Each row of a before or after table is a point. One or more steps were done to the points. Then noise was added and the rows were shuffled. The steps act on columns, c1 being the first. Name the steps. A step turns or swaps two columns, mirrors them in a line or flattens them onto one, adds a multiple of one to another, or multiplies or shifts one. Angles are multiples of 10 degrees, from the lower column toward the higher: turns from -170 to 170, lines from 10 to 170 but not 90. Use the fewest steps. Two steps may share a column if one is a turn and the other turns, adds or multiplies; they go together, in the order done. Otherwise the lowest column goes first.

Before (13 x 2):
[[-64  -1]
 [-31  13]
 [ 53 -21]
 [-47  25]
 [  0  -5]
 [-37 -18]
 [ 25 -28]
 [  0  18]
 [ 74 -27]
 [ 89  -6]
 [  2  33]
 [  1 -36]
 [ -8 -19]]
After (13 x 2):
[[ 29 -28]
 [ -5 -10]
 [-20  24]
 [-20 -21]
 [ -2  18]
 [ 30  -5]
 [-14  12]
 [ 12 -24]
 [  3 -38]
 [ 21 -23]
 [ -3 -19]
 [-27  -1]
 [  5  34]]
Steps: multiply c1 by 0.4

Before (9 x 6):
[[ 39   6 -29 -33  15 -48]
 [ 42  41 -30 -28  26  14]
 [ 10  39 -22  42 -14  35]
 [-19  -4  19  18  24  40]
 [  3   5  22 -31 -32  43]
 [-13  -5 -28 -19  32  26]
 [ -9  33  24  21 -23  -2]
 [-38  70 -43  21  25  -2]
 [ 45  24 -13 -26  -4   8]]
After (9 x 6):
[[ 20  38  34 -31 -13  34]
 [-19  34  26  10 -23  -5]
 [ 14  41 -44 -37  26  14]
 [ 14   6 -47 -34  13 -47]
 [ 56  71  27  13  25  -2]
 [ 30  -6 -17   9  31  26]
 [ -3  24 -40 -37  -6   9]
 [-21   6 -27  17 -29  42]
 [-14  -5  24  17  26  42]]
Steps: turn c1 and c3 by 110 degrees; turn c3 and c4 by -110 degrees

Before (8 x 9):
[[-17  35 -49  23 -18  30 -20 -16  30]
 [-49  12  20  16 -38 -62 -36  31  55]
 [-38  16 -59  21  19 -61 -20  -1   2]
 [ 39  -6 -33 -10 -12  21  27  -2 -23]
 [  5 -34 -23  33  20  -6 -15  -4  20]
 [ 14  -7  -8 -55  -9 -17  30 -27  25]
 [ 32  -7  25  -3 -10 -56  39 -26   9]
 [-20 -20  21  -9  31  25  38  -8 -32]]
After (8 x 9):
[[ 13  -7  -8  40  -7 -20 -50 -26  24]
 [-16  36 -48 -23 -20  31  19 -17  29]
 [  5 -32 -23 -20  23  -8  31  -4  19]
 [ 34  -6  25  40 -12 -55   4 -25  11]
 [-21 -20  21  42  31  27  -3  -6 -33]
 [-37  17 -60 -24  18 -62  19  -3   4]
 [-49  13  18 -38 -37 -62   8  34  57]
 [ 38  -6 -33  29 -10  20  -7  -2 -23]]
Steps: mirror c4 and c7 in the line at 50 degrees

Before (11 x 14):
[[ 12 -17  40  -2  19 -65 -52  18  14   1  64  35 -13  21]
 [ 20 -32   7  10 -56 -41   6  37 -38 -14 -24 -46  15 -42]
 [ 26 -29  28 -39 -39 -32  18  21  -9 -46  -9  -7  -5 -26]
 [ -1  -1  17 -13 -19  23  16  66  -5 -30   4 -18  25 -24]
 [ -6  -9 -26  26  45  -7  16  -1   9  41  -2  64  -6 -35]
 [ 43 -28  26  -3 -59  -1  16   3 -10 -18  23 -47   1 -39]
 [  7  30 -11  12  -4  22   5  12   6  55 -38  54 -33 -13]
 [-21  23  11  -8 -18   6   9 -24  -3  65 -35  51  24 -34]
 [ 34   9  -4 -37  52 -52 -69  -4   9   0  44  27  15  32]
 [-31  18 -28 -11  -2 -11  33  10   2  51  -5  15 -20 -24]
 [  8  46  -6  22  14 -34  31  -5  21  45 -14  48  10  -7]]
After (11 x 14):
[[  6 -18  40  -3 -16 -49 -51  61  13 -30  64  36 -23   8]
 [  1  30 -11  11 -44 -17   4 -14   5  40 -38  33 -16 -29]
 [  0  -1  17 -14   1  36  16  68  -5  -5   3 -27  35  -2]
 [ -2  -9 -26  27 -18 -32  15  -4  10  19   0  78  17 -30]
 [ 18 -27  26  -3  -1  12  16  18 -10  -9  25 -75  28 -29]
 [ 13  10  -6 -37  14 -39 -68  26   9 -23  45  58  -9  32]
 [ -9  23  12 -10 -50 -36  12 -49  -4  37 -35  19  40 -11]
 [  6 -29   8   9  -1 -22   4  20 -39 -26 -24 -73  37 -23]
 [-11  19 -28 -10 -12 -41  33   6   2  24  -7   9   1 -30]
 [  4  46  -5  20 -27 -54  30 -15  21   9 -12  41  12   0]
 [ 11 -29  29 -39 -17   5  18  14  -9 -38  -9 -35  15 -24]]
Steps: multiply c1 by 0.4; turn c5 and c12 by 50 degrees; turn c6 and c10 by 40 degrees; multiply c10 by 0.7; add 0.7 times c11 to c8; turn c13 and c14 by 40 degrees
